Each row is a point. To make a cloud, some directions were put in groups of two or more. Within a group, all points are equally far from the middle, so they leave a hole (a ring in 2 directions, a hollow ball in 3). The other directions are filled evenly. Then the cloud was stretched, turned, moved and blurred a little. Count the holes, and give their numbers of directions, smallest first.

Cloud (20 x 3):
[[-0.47  0.24  0.42]
 [ 0.59 -0.37  0.25]
 [-0.38  0.36  0.38]
 [-0.45 -0.31 -0.38]
 [-0.05 -0.13 -0.63]
 [-0.31  0.50 -0.13]
 [-0.38  0.17  0.55]
 [ 0.33  0.52 -0.27]
 [-0.18 -0.02 -0.63]
 [-0.17  0.48  0.36]
 [ 0.42  0.34 -0.45]
 [-0.44 -0.49  0.10]
 [ 0.38  0.21 -0.55]
 [ 0.48 -0.47  0.12]
 [-0.23 -0.41  0.51]
 [ 0.69 -0.23 -0.15]
 [-0.40 -0.40  0.41]
 [-0.58  0.27 -0.14]
 [-0.29 -0.07  0.66]
 [-0.61  0.09  0.32]]
Holes: 1 (3)

Cloud (27 x 4):
[[-0.02  0.20  0.42  0.25]
 [-0.10  0.18  0.34  0.33]
 [ 0.57  0.13  0.32 -0.01]
 [ 0.67  0.04 -0.40  0.48]
 [ 0.18 -0.40 -0.07  0.62]
 [-0.23 -0.66 -0.39 -0.04]
 [ 0.22  0.12  0.49  0.14]
 [ 0.24  0.37 -0.60 -0.24]
 [ 0.57 -0.38 -0.46 -0.41]
 [ 0.28  0.44  0.31 -0.05]
 [-0.46 -0.37 -0.47 -0.12]
 [ 0.24  0.34 -0.67  0.01]
 [ 0.40 -0.25 -0.33  0.68]
 [-0.25 -0.44  0.12 -0.51]
 [ 0.19  0.19 -0.56 -0.54]
 [ 0.49 -0.58 -0.56  0.20]
 [ 0.01 -0.46  0.23 -0.46]
 [-0.42  0.20  0.03  0.18]
 [-0.04 -0.58  0.24 -0.12]
 [ 0.59 -0.49 -0.58 -0.09]
 [ 0.48 -0.52 -0.46  0.41]
 [-0.17 -0.42  0.13 -0.55]
 [-0.09 -0.20  0.02 -0.77]
 [ 0.49 -0.31  0.13 -0.42]
 [ 0.14 -0.68 -0.59  0.09]
 [ 0.67 -0.39 -0.48  0.34]
 [ 0.74 -0.38 -0.41 -0.07]]
Holes: 2 (2, 2)

Cloud (56 x 6):
[[-0.31 -0.20 -0.38  0.76 -0.10  0.26]
 [-0.25 -0.42 -0.23 -0.28 -0.60 -0.71]
 [-0.12  0.13  0.77  0.35  0.22 -0.21]
 [ 0.02 -0.54  0.41  0.01  0.45 -0.03]
 [ 0.45 -0.13  0.21  0.12 -0.58 -0.67]
 [ 0.40 -0.02  0.14 -0.17 -0.64 -0.75]
 [ 0.31  0.89  0.20  0.10 -0.19  0.02]
 [-0.06 -0.42  0.05  0.49  0.38  0.25]
 [ 0.36  0.00 -0.56 -0.39 -0.11 -0.11]
 [-0.49 -0.11 -0.34  0.70 -0.45 -0.58]
 [ 0.13  0.18  0.61  0.38 -0.33 -0.80]
 [ 0.08  0.62  0.23 -0.41 -0.37 -0.21]
 [ 0.53  0.31  0.48 -0.19 -0.59  0.20]
 [ 0.03  0.03 -0.48  0.73 -0.12 -0.25]
 [-0.13 -0.21  0.31  0.63 -0.66  0.03]
 [ 0.19  0.34  0.35  0.55  0.00 -0.70]
 [ 0.37  0.40 -0.47  0.24 -0.49  0.41]
 [-0.32  0.05 -0.73  0.14 -0.26  0.50]
 [-0.31  0.24 -0.27 -0.28 -0.87 -0.20]
 [-0.29 -0.51  0.37  0.27  0.15  0.28]
 [-0.40 -0.02  0.29  0.64 -0.69 -0.39]
 [ 0.45 -0.33 -0.05 -0.41 -0.04  0.35]
 [ 0.57  0.28  0.08 -0.09 -0.57  0.46]
 [-0.05  0.29  0.01 -0.15 -0.80  0.35]
 [ 0.16 -0.42 -0.11  0.52 -0.05 -0.34]
 [-0.64 -0.07  0.25  0.31  0.29 -0.24]
 [-0.31 -0.29  0.05  0.34  0.58  0.15]
 [-0.45 -0.03  0.54  0.47 -0.44 -0.25]
 [-0.25  0.54 -0.18 -0.29  0.01 -0.36]
 [-0.27  0.28 -0.15  0.77 -0.54 -0.69]
 [-0.01 -0.05 -0.06 -0.62  0.21  0.40]
 [-0.03 -0.58  0.07  0.14  0.39 -0.30]
 [ 0.26  0.46 -0.25  0.67 -0.16 -0.43]
 [-0.65  0.48 -0.10  0.36 -0.19 -0.21]
 [ 0.33  0.07  0.59  0.41 -0.72 -0.29]
 [ 0.01  0.04  0.38  0.06 -0.87 -0.69]
 [ 0.08  0.32  0.25  0.52  0.00 -0.79]
 [-0.01 -0.04 -0.84 -0.11 -0.14  0.22]
 [ 0.23  0.81  0.18 -0.13 -0.03 -0.07]
 [ 0.42  0.01  0.70  0.51 -0.32 -0.02]
 [-0.31  0.29 -0.65  0.67 -0.53 -0.25]
 [ 0.26 -0.01  0.59  0.51 -0.65 -0.06]
 [-0.54  0.01 -0.54  0.05  0.39 -0.03]
 [-0.22 -0.29  0.07  0.34  0.60  0.13]
 [ 0.59 -0.17 -0.07 -0.46 -0.05  0.00]
 [ 0.08 -0.21  0.00  0.46 -0.32 -0.84]
 [ 0.34  0.68  0.19  0.46  0.14 -0.19]
 [-0.16  0.34  0.54  0.51  0.25  0.13]
 [ 0.11  0.25  0.69  0.49  0.27 -0.10]
 [ 0.30  0.59 -0.21  0.19 -0.73  0.32]
 [ 0.36 -0.45 -0.04  0.09 -0.57 -0.02]
 [ 0.26 -0.28  0.53 -0.18 -0.17  0.44]
 [-0.49  0.36 -0.35 -0.04 -0.51  0.27]
 [-0.42  0.17 -0.59  0.49 -0.23 -0.63]
 [ 0.51  0.39 -0.28  0.08  0.00  0.45]
 [-0.20  0.30 -0.40  0.52 -0.32  0.58]]
Holes: 2 (2, 4)

Cloud (71 x 8):
[[-0.12  0.33 -0.33 -0.27 -0.40 -0.09  0.15  0.48]
 [ 0.21 -0.15 -0.44 -0.28 -0.19 -0.70  0.18 -0.46]
 [-0.01 -0.05  0.36  0.69 -0.68  0.43  0.14 -0.21]
 [-0.18  0.09  0.14  0.39 -0.27 -0.85  0.20  0.34]
 [-0.51  0.17  0.18  0.37 -0.84  0.20 -0.59  0.07]
 [ 0.26  0.08 -0.32  0.45 -0.10 -0.11  0.56 -0.62]
 [-0.63  0.59  0.02  0.57 -0.11 -0.05  0.11 -0.09]
 [ 0.51 -0.40 -0.25  0.56  0.85  0.01  0.06 -0.36]
 [-0.25 -0.19  0.75  0.59 -0.67  0.15  0.14 -0.29]
 [-0.18  0.14 -0.02  0.62  0.09 -0.22 -1.07 -0.03]
 [ 0.52 -0.10  0.03  0.18  0.21 -0.43  0.40  0.54]
 [-0.36 -0.88 -0.04  0.13 -0.39 -0.23  0.08 -0.12]
 [-0.37  0.28  0.84  0.31 -0.44  0.38  0.06  0.07]
 [ 0.78 -0.46 -0.56  0.36  0.58  0.01 -0.22  0.24]
 [ 0.10  0.37  0.16  0.27 -0.05 -0.52  0.78  0.08]
 [ 0.06  0.08  0.30 -0.03  0.00 -0.90  0.35 -0.64]
 [-0.62 -0.08  0.42  0.18 -0.18  0.20  0.57  0.24]
 [ 0.09  0.18  0.52 -0.58  0.09  0.12 -0.16  0.36]
 [-0.41 -0.45  0.49 -0.68 -0.38 -0.08 -0.09 -0.37]
 [ 0.72 -0.63 -0.20 -0.27  0.65 -0.44  0.07 -0.21]
 [ 0.18  0.33 -0.36  0.63 -0.34 -0.32  0.24 -0.62]
 [ 0.11  0.35 -0.33  0.57  0.20 -0.44 -0.23 -0.72]
 [ 0.24  0.26  0.15 -0.11 -0.20 -0.53  0.84 -0.24]
 [-0.22  0.48 -0.07  0.39  0.43 -0.01 -0.42 -0.45]
 [-0.37  0.22  0.80  0.10  0.18 -0.37 -0.15 -0.23]
 [ 0.61 -0.31  0.31  0.27  0.34 -0.60  0.08  0.28]
 [ 0.45  0.39  0.34  0.72  0.39 -0.37 -0.43 -0.16]
 [ 0.31 -0.17  0.00  0.50 -0.34  0.81 -0.09  0.41]
 [ 0.02  0.78  0.33  0.22 -0.03  0.44 -0.19  0.04]
 [-0.55  0.43  0.09  0.48  0.08 -0.42  0.24  0.01]
 [ 0.26 -0.46 -0.05 -0.36 -0.15  0.21  0.71 -0.17]
 [-0.53 -0.54  0.55 -0.27 -0.77 -0.20 -0.22 -0.27]
 [ 0.41  0.29  0.30 -0.17  0.29 -0.43  0.55 -0.02]
 [ 0.04  0.03  0.11  0.53  0.29  0.91  0.04  0.34]
 [-0.16 -0.15 -0.14  0.04  0.02  0.72 -0.05  0.73]
 [ 0.57 -0.81 -0.10  0.08  0.34 -0.28  0.10  0.36]
 [-0.77  0.11  0.73  0.14 -0.40 -0.27  0.31  0.18]
 [ 0.55 -0.20  0.16 -0.21 -0.33 -0.62 -0.08 -0.69]
 [ 0.16 -0.84  0.27 -0.33 -0.53  0.00  0.11  0.28]
 [-0.33  0.24  0.38  0.50  0.33  0.24 -0.62 -0.41]
 [-0.37 -0.38  0.26 -0.31 -0.57  0.27  0.49  0.39]
 [-0.61  0.38  0.47  0.11 -0.39 -0.42  0.46  0.24]
 [-0.45 -0.22 -0.10  0.06  0.24 -0.67 -0.48 -0.04]
 [-0.05  0.08  0.29  0.00  0.61 -0.66 -0.01 -0.08]
 [ 0.53  0.13  0.09 -0.24 -0.66 -0.42 -0.07 -0.31]
 [ 0.01 -0.13  0.38 -0.02  0.17 -0.66 -0.79 -0.09]
 [ 0.06  0.32  0.39 -0.11 -0.45 -0.75  0.51 -0.49]
 [ 0.33 -0.33 -0.21  0.26  0.06  0.64  0.37  0.53]
 [ 0.24 -0.02  0.36  1.09 -0.20  0.02  0.12 -0.43]
 [ 0.30 -0.57  0.01  0.37  0.61  0.53 -0.79 -0.23]
 [-0.27 -0.28 -0.30  0.14  0.05  0.35 -0.73  0.52]
 [ 0.70  0.28  0.23  0.64 -0.31 -0.08 -0.02  0.36]
 [ 0.72 -0.32  0.30 -0.26 -0.22  0.17  0.13 -0.46]
 [ 0.05 -0.49  0.01  0.72  0.49  0.51 -0.70  0.16]
 [ 0.48 -0.50  0.34 -0.31 -0.30  0.56 -0.23  0.15]
 [ 0.50  0.30  0.22  0.49 -0.31 -0.27 -0.34  0.47]
 [ 0.49 -0.19  0.62  0.80  0.00 -0.01  0.16  0.05]
 [-0.28  0.14  0.26 -0.68  0.05 -0.04  0.23 -0.07]
 [-0.49  0.17  0.69  0.52 -0.43 -0.49 -0.50  0.11]
 [-0.66 -0.13  0.17  0.65 -0.07  0.23  0.26  0.02]
 [ 0.34  0.33  0.44 -0.11  0.11 -0.53  0.48 -0.30]
 [-0.12  0.21 -0.28 -0.48 -0.05  0.30 -0.02  0.48]
 [-0.13  0.62 -0.32  0.37 -0.44 -0.12  0.28  0.34]
 [-0.36 -0.11 -0.20 -0.04  0.51 -0.35 -0.49 -0.28]
 [ 0.04  0.23 -0.47 -0.27 -0.32 -0.47  0.22 -0.31]
 [ 0.29 -0.46 -0.01  0.13  0.10  0.72 -0.85  0.29]
 [-0.17  0.14 -0.12 -0.43  0.22  0.56  0.07  0.25]
 [ 0.02 -0.47  0.45 -0.64  0.43  0.34 -0.05  0.28]
 [-0.03 -0.54  0.36 -0.34 -0.59  0.27 -0.55 -0.07]
 [-0.20  0.00  0.39 -0.67  0.24 -0.26 -0.07 -0.25]
 [ 0.82  0.37  0.16  0.57 -0.12  0.25  0.21  0.16]]
Holes: 3 (2, 2, 4)
